Each wall is flat, endless, passes through zero and stands at right angles to its row. A trip goes straight from one point to another. List the walls that it crosses, first one first.

Walls:
(1): [ 0 23]
(2): [52 23]
(3): [ 6 34]
(4): [12 15]
(5): [29 39]
(6): [-15  32]
(7): [ -1 -14]
(8): [-27  -1]
Trips:
[-28 -48] to [ 24 -35] => 8, 2
[-18  12] to [-5 28] => 5, 4, 2
[-24 -33] to [-47   1] => 6, 1

Walls:
(1): [-21  -4   4   3 -13 -13]
(2): [-10   2  48  -7 -17 -28]
(3): [ -9  -7   2 -16 -14   2]
(4): [ 18   1  -8  -1   4 -20]
(5): [ 16   1 -24   9   3   4]
(6): [ 12 -24 -23  12  12 -14]
(7): [ 1 16 -8 14  4  3]
(8): [ -7  17 -11  21  21   3]
Trips:
[ 10 -17  -9  -7   5 -17] to [23  0  6 10 -4  0] => 3, 2, 7
[-13  19 -14  18 -10 -10] to [-18 -21 -17 -19   6   0] => 6, 4, 3, 7, 8, 5
[ -8 -14 -13  -8  -6  30] to [ 17   9   5 -13   5 -10] => 4, 2, 3
[  7   2 -10 -13  16 -18] to [ 20   1 -13  16  -8  23] => 7, 4
[  0   7  23  28 -60 -10] to [-12  37  11  -2  -7 -33] => 4, 8, 3
[  6   4  -1  10  15 -11] to [  6  -8 -33 -23  29 -22] => 7
[-25 -21   6   9  -4   6] to [ 5 -1 14 20  6 -7] => 8, 3, 7, 4

Walls:
(1): [ 15 -17 -18  14 -30  31 -18 -29  19 -16  41]
(2): [-26  15   8 -39 -28  26  49  -7  -8  14  -1]
(3): [-28  21 -34  32 -16   1 -41  -1   2 -29 -19]
(4): [ -5   9  19  -1  23  31  -4 -26  25  -4  32]
(5): [  0  24  34  -3 -18  33  18 -16  20  11   0]
(6): [ -9  11 -11 -34 -35   9   7 -10  29  -7   8]
(7): [  1  38 -25 -24 -26 -22  23  -9  10 -15   3]
(8): [  6 -14  24 -10 -20  -8  24 -17  17 -13 -43]
(9): [-18  31   7  -3 -38 -47 -26  16 -44   9   5]
Trips:
[-39  17  -1  -3   1  18 -19  15  14  18  26] to [ 60   5  13  27  -5   3 -38 -23 -40  -4  17] => 2, 6, 5
[ -3 -31   8  -9 -36  -6 -25 -21 -20  10  -8] to [  1 -15  26  -3  40 -11 -11  -8  -5  31 -12] => 2, 3, 6, 1, 4, 9
[-13   9 -21  18  -5 -28  -9  12   2 -12 -41] to [-11  14 -22  -8   0 -11   4  -9 -46   5  -8] => 8, 2

Walls:
(1): [ -8   0 -18   8  -9  14 -31   5  -7  -9   8  -5  -1 -18  -8 -22  -9   2]
(2): [ 38 -40  29   9  -7 -12  -6   5  -8 -16 -18   7  -4  17   1   6  -4 -46]
(3): [  7 -22   3  25   2  11  30  11 -17  -4  17   4 -12  16  22  -2  10  -1]
(4): [ -9 -12 -44 -14  10 -43  -2   3 -11  -2  22 -11  -5   8 -16  -1   6  15]
(5): [ -4 -26 -26  -9   5  12 -22  12  15  17  20  10   3  15  18  20  20  10]
(6): [-26  26  31 -22 -16   4   7   7 -22  13   8   3 -30 -23  18  -4  19   5]
(7): [ -4  -9  22  -6 -26  -5  -9  -3  -7  60 -13   6 -21  -4   9 -37  18  -3]
(8): [ 22  13   8   4  19  12  -7   7   7   4  41   3 -23 -10  -5   6 -12 -26]
Trips:
[-15   3 -16  -6  -4  14  25  -6 -24 -23   2 -36 -12   0 -21 -15   2  38] to [ 10   1 -12 -10  32 -17  26  11  -7  -8  -3   8   9  -5  15  -8   9  -1] => 1, 6
[-14 -10  -9 -18 -13  -7 -28 -16  11  20  -9  14 -10 -11  20 -27   5  -5] to [-14 -25 -11 -25  11  -5  45   8  -1   3  16  -1 -34   2  -5  -6 -14   2] => 3, 1, 8
[  8 -10   2 -12  -9 -35  16  20 -23 -15   3  -2   0 -12  18  20 -12 -28] to [  9 -32 -17 -16 -14  14  -6  18 -28 -22   3  40   3  -5  25  11   6   0] => 5, 8, 1
[-23 -12  15 -15  -3 -15  14  -2  11 -13  19  -2  -4 -26 -29  26   8   5] to [-23 -19  26   9  -9  10 -10 -30  -9 -12  -6 -14  38  -6  10  -3  -2  31] => 8, 4, 1, 6
[ 10  -9  27  14 -28  -4  -4  -9 -11  15 -10  21  14   1  10  29  31  19] to [ -5   0   6 -14   6   1  -3  -7 -29  18 -23 -30 -13 -23 -10  31   4 -27] => 3, 5, 8

Walls:
(1): [-10   0   4   0 -17  11   2   7 -11  11 -18  17  -1   5  10   4   1  -1
  19  -8  14 -14  31  -8  33  17 -21 -31  -5  10   3  39]
(2): [  4  -4 -10  32 -14   8   2  31  21  -9  10 -12 -12  49  24   1   1  -3
   0 -11 -11  -6  10   5   3  29 -10  18 -21 -21  -8   1]
(3): [-24 -35 -11  13   0 -17 -23   4  21 -12  -7  -4 -21  -2  12   7  12  30
   2 -30  18  20  19   8   5 -10  25 -15 -24  18   2   5]
(4): [ 31   5  -1  -1  42 -22 -15  19  -6 -24  20 -14  19  35 -34   1 -22  13
  28  -5 -21   6 -17   4 -16  -7   8  17   2  13   9  -3]
(5): [  2  26   5   2   3  25  10 -52   1   1  -3   2 -16 -16   2 -21  29  -3
  -6   1  13  15  -1   4   6  12   6 -32   6  15   9   6]
(6): [ -9   5  21  -1 -24 -11 -11  -5 -14  -8 -52  -8  -8  -5   7 -14  -3  12
 -19  -8 -11  -6 -18   6   9  -5  25  12  18  -4  -2  -4]
(7): [ 13  -2  -6  -4  -6 -22  -8 -27  12  -9  -5  -8  -1   4   9  33  19 -17
 -21 -13  12 -27   5  -1 -10 -24  -1  17  -3  31 -22  -4]
(8): [-23  -6  15 -24  13  -4  -7  -1  16 -19  10 -15  -3 -14   6 -29   3   4
  -2  31   3 -15  -6  -9  20  -1 -13   4 -22 -33 -39  21]
(9): [  4  18  -7  16   5   3  -8  -8   0 -11  13   1  11 -18  -5  -1  25  20
  -6  -3  26 -43  -4   8  13   5 -17 -18  27  15  24 -16]
(10): [ 16   6  11  19  15  -3 -26  13  21  -2  20 -33  -6 -17 -14  40   5   6
 -19 -10  -3  -2 -21  28 -30 -20  12   4   6   6  14 -20]
Trips:
[-16   8  -9 -15  28 -15   5 -26 -14  20  -1 -39  14 -14  -3  11  24 -22
  -4 -56 -20  10 -13  -9   4  -3 -14   5  21   7   7  -8] to [  7   0  11  -6  -2  -5 -13 -17  21  -7   5 -22   8  -9  15  13   2   5
  11   8 -16  -6   0   6 -10   8  15 -20  33   8  20   8] => 3
[ 10  -8  -8 -25  17  11   8 -13  -2   4   4  -9  -3  -9  26 -13   8  16
 -26 -19   9   1 -29 -13  31  36 -23   5  24  18  18 -12] to [ -7  14  16  49   2  11  18  -4 -19  -2  -7   3  16   5 -19   1  23  -3
  24 -20 -21   9 -18  -5  -8 -12   3   4 -12  13   3   0] => 1, 4, 10, 2
[  0 -11 -20   7   5  -7  21 -35  15  -3  17 -12 -10 -16   0 -30  -6 -10
  10  24  29  38   6 -13  45  -2 -19  -7 -11   1  17 -22] to [ -9 -16 -10   6 -12  -7 -11  -9   7  12  27  -4   1   6   8   9  22  31
 -23 -25  -6   6  11 -18  25   0  11 -10  -4  -4  18   1] => 2, 8, 7, 10

Walls:
(1): [ -3  26  23 -27  14  19  15   1   2  12 -11   5  -3  -3 -17 -15   2  22
 -14  16 -20  -4  22  -2 -26  27   4 -30 -29 -15  22  23  14  -2   0   6
 -17   2  31  -6 -17   5  29   2  16 -12   0 -20]
(2): [-10   6 -13  12  -1  30   4 -24   1   0  26  -3   9 -26  -2  -9 -14 -19
  10   7   9  21  -1  -6  -7  -8 -10  10  -1  19  -1  28  -8   2 -29   3
   3 -12  -3   7  -9   1   5  23 -22  13   1 -25]
(3): [  8 -17   5   0  -3 -14  -6 -15  15 -10   9   6   4  -1   2  -9  -7   7
 -17   7  21   0  21 -13 -11  10 -15  28 -24  -8 -12  17   7  12  21  -4
   9   0  -3  12  11 -13  17   3  -1  -7  13 -13]
(4): [ 16  16  10 -20  -1  12  14  -9 -11 -24   2   4  -8 -37  22  -8 -19  36
  -5 -16  -1 -10 -10 -17  -3  26  31  13  -2 -11  17 -10  -4  -2  -4  -2
 -22 -28   8 -15  21  20  16 -14 -23  -7 -21  -3]
(5): [ 23   3  12 -17  -5   2  12  -8  -8   2  -8  -7  -1   6   6   2  10  -6
 -14  -4 -26  -6   3   2  -9  -1   7  -1  19  16  16   2  -5  19   1 -16
 -21   3  18  -8   6   0  -1  11   1   6 -18   8]
(6): [-14 -16 -29   4  -9 -19 -16   2  -1  -3 -26  12 -36   0   7 -22  17 -12
  -8  -8   5  -6 -23   5   3  14   8 -23 -14  -3 -15  19 -16  12 -10   4
   0  10 -23   9  -7 -41   4  10   4   9  10  20]
Trips:
[  7  23 -23 -21   0   5   1 -18   3  14  -9 -38  -9 -12 -32 -18 -16  -6
 -20  21  17  -8 -10   3   9 -17   6  -5   9  -4   6   6  -7 -12 -21 -10
  -2  13   3 -38  29 -21   8  12   6  -7 -10 -26] to [ -5 -19  10  16  -7  -1   6   6   8 -24  18  12 -15  -7  12  -1   6   4
   6   1  -7  -8   1   7  -8   0   8  26   0  -5   4 -17 -17  -3  12   1
 -13   5  -2  19  -2 -31  -6   5  19  10  -2 -16] => 3, 1, 2, 5
[ 14  28 -14  -4   1  11 -10  34  11  -1  -1  -1   4  -2   1 -54  -5  24
  31  12   2   1  -1   1  -3   9 -20   0  24   3 -21  -3   0 -10  28 -13
 -22  -7  10  16 -13  -7 -12 -19 -13 -13  -8  -7] to [-25 -22   6   2  -5   7  40 -11 -25  16  21   5   5 -14  20 -10 -13  10
 -11   6  17 -13 -12  -9 -14  34  31   6 -14  38   5 -10  -2   0 -10 -15
  19  15  23  23 -16 -17  13 -30 -19   6  28  29] => 3, 2, 6
[  2  -2  -7  14   7   4  -4  18 -12   9  23  -9   2   9  -9  15   2   4
 -11  17  17   2  23  10  -8  22   5  -6 -20   1  26  21  -8  -7  16  -6
 -13   8  -2   9   9 -19 -10  -2  26  15   9   1] to [ 14  11  10   5  15  -1   6 -24  10  -2 -11  -1 -11   7  11  -1   6  -2
   8 -15   1 -12 -14  26  -3   5 -13  19 -22   6 -13 -23   9 -12  10   2
  10 -21 -22   3  -7 -12   0  28  20 -22   5   0] => 1
[-46   1   8   3  15 -24  -4   1 -20  21  14   9  -9  -8 -31  -5  15   7
   0 -21 -17  -4 -15   6   6 -12   0   3  16  17   4 -23  19  15 -21  -2
  10 -21  13 -17  -1   3  -2   2  -5  30  28   0] to [  5  -2   0  14   6  14  13  -4  -1   0 -24   6 -14 -12 -12 -23 -12  41
  12 -14  -2  -3  10   7   0   3 -13 -13 -19  18  -1  -6   6  -9   1   3
   5   3 -23 -12  -4  -5  -6 -13  22  -6  16  26] => 2, 1, 4
[ 17  44   2 -15   6  -3   9   6  -8  12  -4   5   0   9   7   8  -4 -12
  -4   7  20   3  19 -18  -1   9   5  13  21 -12   0   6  -2  -4   9 -25
 -14  15  14  -1  22  30  15  10  -1  41  -4 -22] to [ -2  29  -3 -26  13  11  35   2  -4   4  -4  15 -11 -20  -3  -4   5  -8
   8  -1   8   9  14  -5   6  21 -36 -25 -16   1 -14 -16  11  -7  11   5
 -12 -40  30 -25  -3 -22  21   2  17  -8 -13   8] => 3, 2
[ 15  -3  12  10 -11  31  -1  14  -7  -3 -37   8  11  -2   4   7   5  -4
  -2   3  -6  -5  -9  -5 -11  -7   5   9  14  12   4 -10  -2   3   7 -20
   5   4  -5   1  24 -21  10   0  -7   5   4   2] to [  3  28  -5 -18   7   3  42   8   2  29   2 -12 -10 -16   2   6 -13   4
 -18 -33 -12  11  -1  17   3 -24  13 -22   4 -29  60   4  28  -4  -2  -8
  18  -2  35  -3   6 -10   5  15  -2   7 -14 -22] => 6, 1, 2
[  2   4  -8  15  13   1 -20  12 -10  18 -19  -5 -19 -18  17   1  -4  -1
  19 -16  -7  -2   8   6  -3   7  -5   9  23  22  39 -25 -32 -20  -9 -11
  10  13 -17  21   9  -2  11 -11  16   4 -10   8] to [-10  -8  16  -8 -32  20   5  20  18   3 -16   3   9   5  13 -34 -13  -6
 -12  24   6   6   0   7 -16   9  11 -15   5 -14   4  -3   2 -22   0 -11
 -17  -9   8  -9   6  13  -9  20  24  14  -2  14] => 1
[ -3 -21  25 -11  10   9   5 -18   5   4  -9  10   8  -9  -5 -21   5   5
  21 -25  18   1   4  25 -15 -13 -10   5   2 -17  -5 -15  -6 -27  -5 -20
  -1 -14 -33   1 -26  -7 -23  14  -9   7 -20 -12] to [ -5  29   1  -6  10 -18  12   4  15   2  19   2  14 -12  -9   3   4 -10
  -9 -12  15  -8  -6   4   9   1  -3  -1 -10  -7  14  19   7  16 -32   0
  13  28  -3  -9 -19  17  -1  -4 -21   9  19   6] => 1

Walls:
(1): [ -5 -38 -36 -47  -9  17  -6 -12 -41   8 -34   2 -21  -3 -29 -18  14  -6
 -26  49   4  17   2  -1  10  23 -12  15 -18 -17 -14  -5 -17  24  -6  34
 -26   9 -24 -21  35   4  -4 -17  21  18  16  33]
(2): [-47   7 -16   6   6 -10   2  -6  22 -18 -29  -5  24 -14  19 -12  40  20
 -11  17  20   0 -26  56  53 -22  19 -16  15  17  25  28   2  31 -14  14
  30  22  26 -25  20  -6  15  12   4  -1  34 -33]
(3): [-13  14   2 -15  23  -1 -22  18 -13  -8  -5   3 -26 -13  15   7 -16  30
  -4 -12  -1   1  37  -2 -18 -27 -21 -23  -9  16  -7 -20 -21  13  -5 -35
   1 -11 -38  37 -17  12 -17   6  16 -23  -5  -9]
(4): [ 22  16 -17  15   1  -8  11   9 -11 -12 -38 -33 -14  33  21 -34  22 -23
 -10 -34  35  13   5  -4  -4  30 -38 -20 -59 -23  -2  36  24   4 -36  -1
  -5  16  -5  -5  25 -26  30   4  31 -13   7  18]
(5): [  2  10 -23  -2 -33  14   6   1 -13 -27  42 -24  19  21 -15   6 -36  18
  -3 -11  25 -17   8  10   6 -38  25  -8  -5   4   4   3  -9  13 -26 -22
 -39  21 -11  18  27   0 -20 -23  27 -14   8  11]
(6): [  2   7 -10   0  29   1 -33   4 -11  47  24  18  48  23   6  26 -13  11
 -22  -4 -10  -4 -17   8 -12  34  20 -17  19 -16  13 -22   4  17  -5 -18
 -23 -18 -47 -28   1 -18 -18   9   0   9  -6 -26]
(7): [-22  31   7 -14   7  29  -9  -8   9  44  27   9 -32  -8  -5 -28   9  14
   3 -19  26 -10  -8  -8  -4   8   7  10  -5  13  22  10  11  20  -5   0
  17  21   6  -7 -27 -10  12  18 -14  34  38 -10]
Trips:
[-11  11 -12  13  -1 -11   4  -5   5  48 -17  27  27  14   9  -4 -12 -44
 -14   0 -13   7  48 -21  -2 -23   2  15  17   1 -25  17 -24 -14   6  30
 -58 -27 -31  -1   0 -22  12 -11  34 -29  21 -14] to [ 15  11  21   1 -58   7  18  11   1  -6  -3 -15 -35 -13  -5 -22  -1  -8
 -11  31   4   8  -3 -18  15  -5 -12  32 -20   0 -10  -5  16  11 -31   9
  11  -8  -4  16  -5  27 -39 -14  -8  15 -39 -12] => 6, 3
[ 14  22  25   5   5 -22 -33   1 -22   7 -14  40  12 -16  20 -30  15  14
  30  -9  -6  -4  -9 -16   8  26  -9  -7  37  -7  13   7  27   2  -7  33
  -9 -12   0 -11 -23 -42  22   0   2 -28 -33  14] to [ 20 -12  25  34  38  19 -13 -14   9  -1  -6 -43  17  26 -10  -1  -4  24
 -12 -15 -28 -43   2  42   3 -26 -15 -14 -30  15  -1 -31  15 -21  -5  -2
  20   3 -16 -23  11  11 -13 -12   8   5  31 -21] => 2, 7, 3, 5
[ -9 -39  30  22  14  -4 -10   1  -3 -14   9 -16  45  12 -40 -13   8  -9
  -7   0 -35   4  12   8  19   2  -8 -19  17  -1  10  -7 -11 -22  20  -3
   7  30 -27  17  -3 -15  23 -15 -10 -22 -32  -9] to [  2 -49   6   8  -2  15  -2  17  22  -6 -28  29 -10 -13 -23  16   8  -9
 -14  47 -44   3 -10   7  18  -9   2 -58  18  41 -17 -15  17   5 -29 -36
 -12  32   4 -31 -11  21   3   8 -32  -7  24  15] => 2, 1, 6
[-10  20   2 -43   1  -5 -12 -11   0  -7 -20  -9 -26  -6 -16  14  27   9
  20  12  39 -26  33  -9   7   7 -45  11  -8 -17  23  34  -7  -8 -13  -9
 -28 -23 -10  18   1  39  14 -21  27  29  12   9] to [  8  12  -4  -9   3  19 -12  40   8 -21   3   8  33  25  20  16 -53  -8
 -32  29 -30  22  33  37 -11  -9   3   9  38  56 -43  -2 -13 -28   1   4
  -5  11  26   4 -10   4 -10 -18   3 -41  28  23] => 7, 4, 1
